Each wall is flat, endless, passes through zero and stands at right angles to its row. A trip goes straight from one point to another. Which walls does it cross, in order?
(in the rows, 128 means zero)

Walls:
(1): [ 33 113]
(2): [136 177]
(3): [158  91]
(4): [ 76 110]
(5): [78 73]
Trips:
[ 41 105] to [ 98 176] => 2, 5
[ 76 149] to [171  44] => 2, 3, 1, 4
[220 210] to [130  93] => 3, 2, 5, 4, 1
[143 195] to [ 89 113] => 1, 4, 5, 2
[145 135] to [196 171] => none
[ 94 185] to [ 84 103] => 5, 2

Walls:
(1): [152 128 169 135]
(2): [110 115  46 138]
(3): [133 111 155 218]
(4): [136 113 115 156]
(5): [146  74 107 130]
(6): [145 175 117  22]
(7): [ 83 118 128 155]
Trips:
[113 196 167 192] to [ 76 127 158  93] => 4, 6, 3, 1
[211 170 209 137] to [ 91 231 161 152] => 7
[ 69 119 201  92] to [110  85 140 176] => 6, 3, 5, 4, 2
[ 95 203  93 177] to [201 163  88 154] => 7, 6, 1, 5

Walls:
(1): [189 118 117 118   7 101  51 110]
(2): [149 170  90 119 114  68  97  97]
(3): [ 84 108 181 125 127 140 149  36]
(4): [121  91 133  89 147 170 158 146]
(5): [ 99  69 147 152 185 213 169 122]
(6): [154 182 231 175  95 219 158 116]
(7): [199 106 109  38 127 114 127 165]
(8): [148 139 122  72 109 151 220 128]
Trips:
[185 214  63 120 138 118  74 219] to [156  95 184 177  73  83 123  74] => 6, 7, 3
[195  79 161 152 169  89  93 187] to [143 109 121  85  72  86 104 126] => 2, 8
[ 57  95 116 113  84 122  93  83] to [125 123 166 116 103  72  99 170] => 7, 3

Walls:
(1): [131 131  64 117  69  62 141 131 144  77 201  75]
(2): [ 16 156 179 145 148 135 139  83 133  59 188 138]
(3): [140 158  95 141 158 229  93 184 142  85 162 106]
(4): [166 136 103 132  54 219 136 196 212  67  98  92]
(5): [131  75 135 153  29 112 149 168  59 119 144 145]
(6): [117 166  85 128 124  97  84 112  58 121 186  72]
Trips:
[136 106 103 213 157  92  82  43 194 138 174  79] to [146 134 148 188 166 176 142 146 126 202  93 184] => 1, 6, 2, 3
[169 143 200 129 154 156 135  24 132 115 133  71] to [211 208 105  86 120 234 117 114 115  72 152 177] => 3, 4, 2
[183 148 100 186 163  40 139  86 151  99 182 135] to [150 113 161  71 174 187  96 105 130 131 179  71] => 3, 1, 4
[136  59 135 196 167  34 153 168 155  74 210 130] to [149 225  67 140 144 116 184  98  77 151  57 121] => 2, 5, 1
[ 49 149 197 128 143 176 136 119 167 118  73 142] to [120 188 174  86 144 132 168 192 118 119  60 128] => 2
[134 104 183 113 142 165  19 165 161 180 154 121] to [207 130  83 136 137 130  96 123 160 110 199  84] => 6, 1

Walls:
(1): [180 124 130 188 136  65 137 130 178 121 157 137 128  53 167 143  99 131]
(2): [ 89 181 126  83 127 175 125 152 130 118 145  69 100 151 113 172 105 142]
(3): [172 230 112 138 137  96 147  94 100  55 137  72 153 169 136 139 141  86]
(4): [ 81 142  67  99 152  59  77 116 106 205 116 202 143 164 154 140 139 178]
(5): [125 160 135  71 117 167 162 141 102  68 108 183 123 156 110 158 118 160]
(6): [ 79  83 142  52  97  28 147  93 152  83 135 168 170 119 137 200  65 175]
(7): [ 94  31  45  80 132 141  93 160 151 139 129 120 102 209  80 176 105 114]
(8): [109 129 104 114  89 124 107 107 116 134 160 154 225  90  79 134 188  87]
(9): [ 59 173 152 152  98 175 166  97 137 150 124 192  88 185 106  85 154 100]
Trips:
[123  97 167 165 161 182  75  93 129 184 112 140  93 159 143  83 130 124] to [124 121 120 100 112 158 123 169 114 142  77 121 125 191  78 115 109 200] => 2, 5
[127 203 148  66 166  66 189 121 176 118 148  75 114 127 209  71 146 115] to [117 211  85 121 137  73 144  88 174 102 101 123 207 101 135 151 143 133] => 4, 8, 5, 2

Walls:
(1): [195 144 107 129 173 141 115 135 158 130 101  82 176  83 112 116 112 152
 195 157 104  78  66  74]
(2): [ 98 122 159  94 166 151 215  66  68 111 142 107 133 189 142 198  81 123
  85 143  81  88 174 118]
(3): [140 100  78 166 149 114  98 141 112 108 150  14  80 152  97 201  56 102
 113 111 151 157  85 182]
(4): [ 69 148 110 127 160  54 208 116 130 136 136 205 126  91 170 118 149 134
 145 106 234 150 171  71]
(5): [ 51 127  85 137 111  97 150  95  98 207  72 178  40  90 157  97 111 162
  78  95  66  92  49 115]
(6): [118 138 188 156 187 192 179  50  65 232  88 130 149  68 162  93 153 118
 126 197 182 149  38  95]
(7): [156  74 142 125 182 153  99  53 107 172 121  74  78  70 246 166 124 142
 113 144 160 193 125 135]
(8): [105 104 147 171 135 118 195 154 122 147 140  64 131 117 117 121 133 139
 206  74 223 148 130 121]
(9): [108 117 116 145 148  99 144 143 197 121 156 161 146 158 143 158  90  39
  81 129 161 113 103  98]
(10): [148 114  63 113 148 162 185 205 162  81 137  59 141 128 157 112 141  79
 152  97 174 199 174  85]
(11): [ 73 137 164 150 119  43  78 182 141 113 143 144 146 202 155  81 177 107
 187  86  96  77  92  87]
Trips:
[119 132 177 133 109 124  89 113  99 124 106 132 133  94 183 111  61 148
  99 102 122 127 156  97] to [112 101  89 103 175 171  80  98 101 113  75 156 134 151 106 159 149  67
 147 119 164  67 128 112] => 11, 9, 1, 4, 5, 3, 7
[193 184  61  46 168 148  94 147 145  63 115 136 152 138 204 192  60 154
 121 159 129 147 165 142] to [ 81 107 113 121  82 208 116 117 184 109  83 119  48 101 121 151 196 119
 160 124  89 156 132 145] => 9, 2, 1, 5, 3

Walls:
(1): [174 144 134  93 131 101 101 140 152 163 156 108 147  99 130 101  73  78
 121 175 173 121  86 138 135 107 155 165 122 105  79 128 148 124  66 144
 132 108 170  55 118 178 170 106 156 137  83 104]
(2): [112 180 161 100 122 169 121  74 164 111 182 209 158 130 140 152  44 189
 114 150  98 103 107 112 105 140  60 106 151 144 154 130 121 147 117 128
 108 177 125 144 140 113 164 167 161 154 122 138]
(3): [152 152 119 148 130 155 146  75  57 106 139 164 155  60  99 110 103 153
  99 121 160 178  95 138  55 104 127 115 123 119 140 110  97 102 189  85
 136 138 147 123 176 133 106  88  49  97 173 107]
(4): [111 124 142 106  97 164 133 164 154  92 177 175 136 193 159 116 151 156
 101 184  54  96 142 164 104 117  91 138 142 115 101 137  75 124 175 188
 195  77 150 154  82  99 159 128 130 189  88 168]
(5): [141 118 148 166 130 126 140 154 166 144 129  94 122 108 173  77 114  93
 124  68 100 191 121 141  78 126  81  97  72 117 135 115 132 113 185 126
 119 118 105 137 109 140 189 108 131 119 125  92]
(6): [147  96 113 131 119  97 134 132 109  90 178 131 123 145 139  66 139 137
 184  44 180 135 131 152 138 172 218 125 129 123 112  82  79 151 151  69
 116 113  82  99 123  94  96 128 153 189  78 187]
(7): [147 146 125 199 143 161 129 110 121 115 145 141 198 124 152 103 109  65
 136 134  56 125 102 162 154 105 139 159  90 121  77 153  64 158  61  79
 126 217 138 167 131 201 162 127  84 145  83 114]
(8): [144 137 189 128 115 110 137  80 144  91 130 138 147 134  95 122 146 169
 119 116 137 140 119 139 136 145 147 174 138 101 113 145 120 161 138 124
 141  82 107  43 161  90 140 141 160 177  89 122]
(9): [ 69 164 144 165 136 113 112 142  81 114 101 159 117  83 103 207 162 108
 111 130 162  91 170  82 142 155  83 110  86 131 121 176 139 108 167 123
  79  98 147 125 117 101  83 136  89 105 186  92]
(10): [160 196 159 130 110 156 130 123 158 112 144 126 160 138 130 116 149 153
 129 116 166 116 179 126 142  83  60 116 113 181 164 121 169 204 159 132
 113 127 134 122 192  81  68  88 152 168 128 121]
Trips:
[123 192 149  96 140 112  84 122 122 151 174  39 129 115  63  83  94  90
 126 155  85 170 190 117 136 153 169 139 183 142 168 102  40 107 126 170
  51 117 152 106 163 112 125  81 154 164 140 112] to [ 75 154 124  97 110 188  19 198 110 153  60 131 117  95 125 168 140 150
 121  97 164 154 138 109 180 177 173 163 102  80 122 109 160 185 167  95
 104 198 137 104  77 146  98 110 124 107 137 150] => 3, 9, 8, 10, 1
[204  95 121 169 123 157 125 100  65  85 140 116 145 118 148 163 194  93
 119 120 103 134 157 180 143  89 143 198 196 188 143 126 108 144  78 180
 122 208 136 105 136 117 124 133 136 150 105 136] to [172 110 135 126 120 145 146 158 106 149 140 140 154  99  94 130 129  97
  57 224 105  86 129 117  83 158 123 160  58 137  71 124 145  87 131 148
 122 148  68 115  62 215 116  95 174 138 135 180] => 1, 6, 10, 8, 9, 5
[134  91 109  97 148 115 189 181 131  58 128 142 133 178 205  98  94  84
 132 116 130 103 133 130 163  40 149 192 102 100 160 118 107 136 135 193
 128 114  47 114 138 119 123 136 101 114 107 150] to [ 75 170 126  87 145  66 160 129 161 138 133 157 130 148 115 156 179  87
 104 139  69 129 163 139 152  65 170 168 124 136 126 169 154 136 123 205
 125 109 201  92 128 159 114 176 111 105 139  76] => 5, 6, 9, 7
